Every row gives one point. The points of each table are mixes of a few directions, plus a little noise. Count the directions of each table, and those that both share. Where both have some left over, give the other angles between the two spaces (their principal angles), to ten degrees, smallest first.
In the rows, zero is written as 128.

First:
[[164 170 108]
 [174 183 101]
 [ 79  70 156]
 [ 79  70 157]
 [118 116 134]
 [153 158 113]]
Second (7 x 3):
[[ 80 249 162]
 [118 154 135]
 [129 126 128]
 [153  64 110]
 [140  97 119]
 [126 132 129]
 [149  74 113]]
Directions: first 1, second 1, shared 0; angles 70

First, 7 rows:
[[159 147 193 150 169 231]
 [144 189 144  97 138 128]
 [137 184 137 137  90 121]
 [132 156 127 103 132 112]
 [ 99  58  84 137 114  84]
 [ 97   7  95 161 139 124]
 [126 154 115 110 113  94]]
Second (8 x 6):
[[124  61 142 167 151 182]
 [145 156 153  99 167 155]
 [144 118 163 118 187 189]
 [144 209 149 155  68 132]
 [123  78 126 118 170 144]
 [113 168  92 158  27  55]
 [122 116 114 102 147 108]
 [109 119  85 106 106  59]]
Directions: first 3, second 3, shared 3

First, 10 rows:
[[126 155 140 135 159 155 194 103  91]
 [140 151  98 157 113 141 126  79  49]
 [ 98 127 109  82 165 117 116 146 133]
 [115 110 128 100 135 110 102 160 171]
 [118 138 117 117 146 132 135 120 106]
 [111 147  62 112 137 121  83  94  44]
 [141  93 190 132 110 120 141 183 240]
 [160 141 131 184  88 145 141  87  83]
 [133 124 109 135 108 119  94 122 115]
 [138  93 196 126 119 120 149 189 249]]
Second (8 x 9):
[[115 143  73 124 136 112  95 114  96]
 [114 130  52 133 121  76  51 148 166]
 [132 128 150 126 130 144 151 122 116]
 [129 134 144 123 137 150 155 110  90]
 [124 114  81 140 107  71  55 172 219]
 [136 128 173 124 134 161 176 113 100]
 [122 147 122 117 146 154 153  92  51]
 [153 100 228 136 112 157 188 154 188]]
Directions: first 3, second 2, shared 1; angles 30

First:
[[155 158 160  88 107 138  99 118 118 135 101 163]
 [ 68 144 166 135 123 105 138 149 107 146 153 144]
 [121 119 118 139 134 126 136 130 131 126 135 118]
 [123  80  65 178 159 127 162 130 152 109 150  73]
 [147 156 160  93 109 135 103 121 118 136 106 160]
 [152 104  89 143 141 138 136 120 146 114 125 102]
 [151 150 150  98 113 136 106 120 122 132 107 153]
 [227 128 101  90 120 166  94  93 149 110  76 132]
 [  7 114 142 188 146  82 178 171 109 145 197 108]]
Second, 11 rows:
[[142 161 106  91  84  76 167  47 138 145 142 122]
 [112 106 178 127 162 102  86 175 185  95  88 105]
 [129 125 116 122 142 176 128 129 105 166 153 118]
 [111 152 156  63 169 128 119 111 158 136 162  81]
 [147 116 105 189 105 116 134 151  90 126  96 171]
 [137  80 155 129 116 128 126 114 153 183 124 124]
 [105 121 146 135 115 143 136 138 130  58 146 165]
 [120 168 115 123 132 106 131 133 121  75 125 132]
 [128 153 102 147 121 146 148 132  72 101 153 166]
 [158  59 153 176 115 125 128 136 110 217 112 159]
 [118 168  77 106 145 161 105 141 147 109 107  66]]
Directions: first 2, second 6, shared 0; angles 50, 80

First, 8 rows:
[[ 95 131  86 131 105 114 121 130 142 127 158 133 149 123 154 175 166 140]
 [125 101 176 106 119 138 178  92 145 150 110 139  77 113 110 121  84 140]
 [104 132  95 131 112 117 119 131 138 126 151 130 147 125 148 163 159 137]
 [ 85 153  36 148 105 103  82 157 135 110 182 126 194 131 175 195 211 135]
 [147 130 144 130 143 134 125 133 118 126 113 124 123 133 116 102 113 119]
 [ 99 152  51 148 114 108  82 157 128 109 171 124 187 135 166 178 198 129]
 [202 107 249 111 175 163 171 106 104 143  50 123  53 134  59  16  18 108]
 [167 119 187 120 153 146 147 119 115 135  90 124  93 132  94  70  73 117]]
Second:
[[ 71  82 157  91  76 124 214  62 184 168 140 157  65  89 133 190 105 169]
 [200 122 218 122 178 157 143 124  96 130  64 117  82 141  72  26  46 102]
 [138 138 116 136 138 129 109 144 117 119 127 122 146 137 129 118 137 120]
 [150 173  68 163 155 121  47 186  92  91 143 107 203 157 146 115 182 102]
 [130 156  78 150 138 118  77 165 111 105 147 116 179 144 146 136 172 114]
 [146 127 150 127 141 136 133 126 120 129 112 126 117 131 114 103 108 122]
 [148 123 161 122 141 139 139 122 120 132 106 126 107 129 108  96  98 122]
 [101 152  54 148 115 109  82 158 126 109 169 124 185 135 165 175 196 129]
 [ 70  83 151  92  73 123 209  64 184 167 143 156  68  90 135 191 109 169]]
Directions: first 2, second 2, shared 2

First (9 x 24):
[[174  68 126 117 109 192 169 218 120   7 119 187 156 136 110 106 189 164
  168 105 104  45  48 159]
 [110 147 128 129 135 104 116  95 129 170 133 109 118 125 134 134 106 115
  114 142 133 163 158 114]
 [110 122 125 114 135 109 135 105 115 142 141 129 123 133 127 124 114 119
  126 166 106 174 156 101]
 [114 159 129 139 133 106 104  96 138 178 127 100 117 122 136 140 105 115
  111 122 148 147 154 126]
 [133 126 129 130 126 134 128 137 130 119 126 131 130 128 128 128 135 132
  131 120 131 115 119 135]
 [109 112 123 105 137 111 145 107 108 133 144 138 125 135 126 119 116 120
  130 179  95 184 157  94]
 [140 124 130 133 122 141 128 146 133 110 122 133 132 127 127 127 140 134
  133 110 135 100 108 142]
 [132 136 129 135 126 130 120 129 136 134 123 122 127 125 130 132 128 128
  126 112 139 115 123 138]
 [129 156 131 147 127 123 105 119 146 158 119 104 122 119 135 141 119 123
  116  97 159 110 130 146]]
Second, 8 rows:
[[126 144 123 111 150 153 112 134 104 136 135  93 142 137 128 177 165 170
  136 111 160 143 106 108]
 [109 151 141 134 113  93 162 117 126 139 123 118  84 138 125  82 150 111
   95 151 102 153 179 165]
 [120 111 135 144 127 151 141 144 159 124 112 163 140 108 135 112 115 117
  139 119 112 105 106 111]
 [173 113 123 125 101 102  74 118 145 105 136 142 123 130 127 138  67  91
  113 108 165  79 149 153]
 [ 97 167 121 148 122 102 126 101 112 193 119 119 123 120 119 116 119 137
  121 118 123 156 142 128]
 [139 123 120 145 135 100 142  97 138 131 142 112 135 117 135 101  96  96
  141 165 104 134 130 151]
 [132 107 121  82 123 161 115 167  83  93 132 157 137 154 109 168 165 180
  134 109 145 133 117  88]
 [130 108 140 133 153 163 156 145 153 100 126 123 142 117 145 129 148 124
  147 143 114 120  93 120]]
Directions: first 2, second 6, shared 1; angles 40

First:
[[ 90 121 161 181 148 116 117 123 110 125 125 132 120 112 137 119 134 110
  121 132 134 124 131 147 139 116 121 136 107 149 133 138]
 [116  82 147 203  91 100 149 124 121 121 101 153  84 143  80  89  99  56
  112  90 147 141 149 163 137 116 169  90 175 131  76 127]
 [192 148  63  28  96 157 144 134 159 135 136 117 147 151 120 149 125 170
  141 128 113 132 118  90 107 150 133 121 156  91 129 115]
 [147 143 107  85 129 142 127 131 139 131 136 119 144 132 136 143 134 157
  136 137 119 126 120 110 119 136 120 135 125 118 140 125]
 [123 141 129 115 144 134 118 130 126 131 134 122 140 121 145 138 138 145
  133 140 123 124 121 121 128 129 113 141 109 133 146 131]
 [128 128 128 129 128 129 129 126 128 127 128 129 128 129 127 127 127 128
  129 127 129 129 129 129 129 127 129 128 130 129 127 127]
 [183  91  84 115  47 123 177 128 155 125 101 148  92 174  56 103  83  78
  122  76 139 151 147 130 118 138 191  70 222  89  58 109]
 [ 90 137 163 164 164 122 107 128 108 126 134 125 134 104 155 130 144 130
  126 145 131 118 125 138 137 118 104 150  89 152 152 139]
 [161 142  95  71 115 144 135 132 143 133 135 120 140 140 127 142 127 155
  137 131 119 130 122 105 117 142 128 127 139 109 133 119]
 [116  99 146 185 110 109 138 124 121 122 112 141 100 135 104 103 113  82
  116 107 140 134 143 153 138 118 151 108 151 133  98 128]
 [ 59 179 183 136 233 136  66 130  95 132 163 100 177  66 224 165 186 196
  136 194 111  97 103 121 139 117  47 203   7 176 222 152]]
Second (9 x 32):
[[139 114 139 112 121 127 141 138 123 131 126 121 126 134 115 133 138 162
  129 145 124 141 143 120 133 129 127 120 127 131 157 112]
 [ 78 166 127 117 181 122  83 132 155 106 155 121 141 105 160 129 128 197
  160 165 149 113  99 131 150  90 103 156  62 172 124 121]
 [ 55 197  96 158 189 123  55 103 168 102 158 137 146  91 188 115 103 103
  153 117 156  83  62 150 136  91 106 173  70 162  49 162]
 [174  91 132 135  81 132 171 128 102 147 104 133 116 150  98 129 131  77
  103 102 108 144 157 123 111 161 150 102 184  91 141 128]
 [182  70 163  88  89 129 184 158  98 146 110 114 117 157  77 143 156 198
  117 163 107 172 187 102 132 149 139  94 155 116 217  84]
 [ 88 168 110 146 162 125  86 114 149 114 145 134 138 108 162 119 113 109
  142 120 144 102  90 141 131 108 117 154  97 144  81 148]
 [179  86 136 130  80 132 175 130 101 149 103 131 115 152  94 131 134  87
  102 106 108 147 163 121 112 162 151 101 186  91 149 124]
 [ 96 159 109 148 151 126  96 113 144 119 140 135 134 113 156 120 114  95
  135 112 140 106  96 141 126 115 122 148 111 136  83 151]
 [160  99 138 121  99 130 159 134 111 140 112 127 120 144 104 132 136 123
  114 126 115 145 154 120 122 147 139 109 158 110 153 118]]
Directions: first 2, second 2, shared 0; angles 40, 70
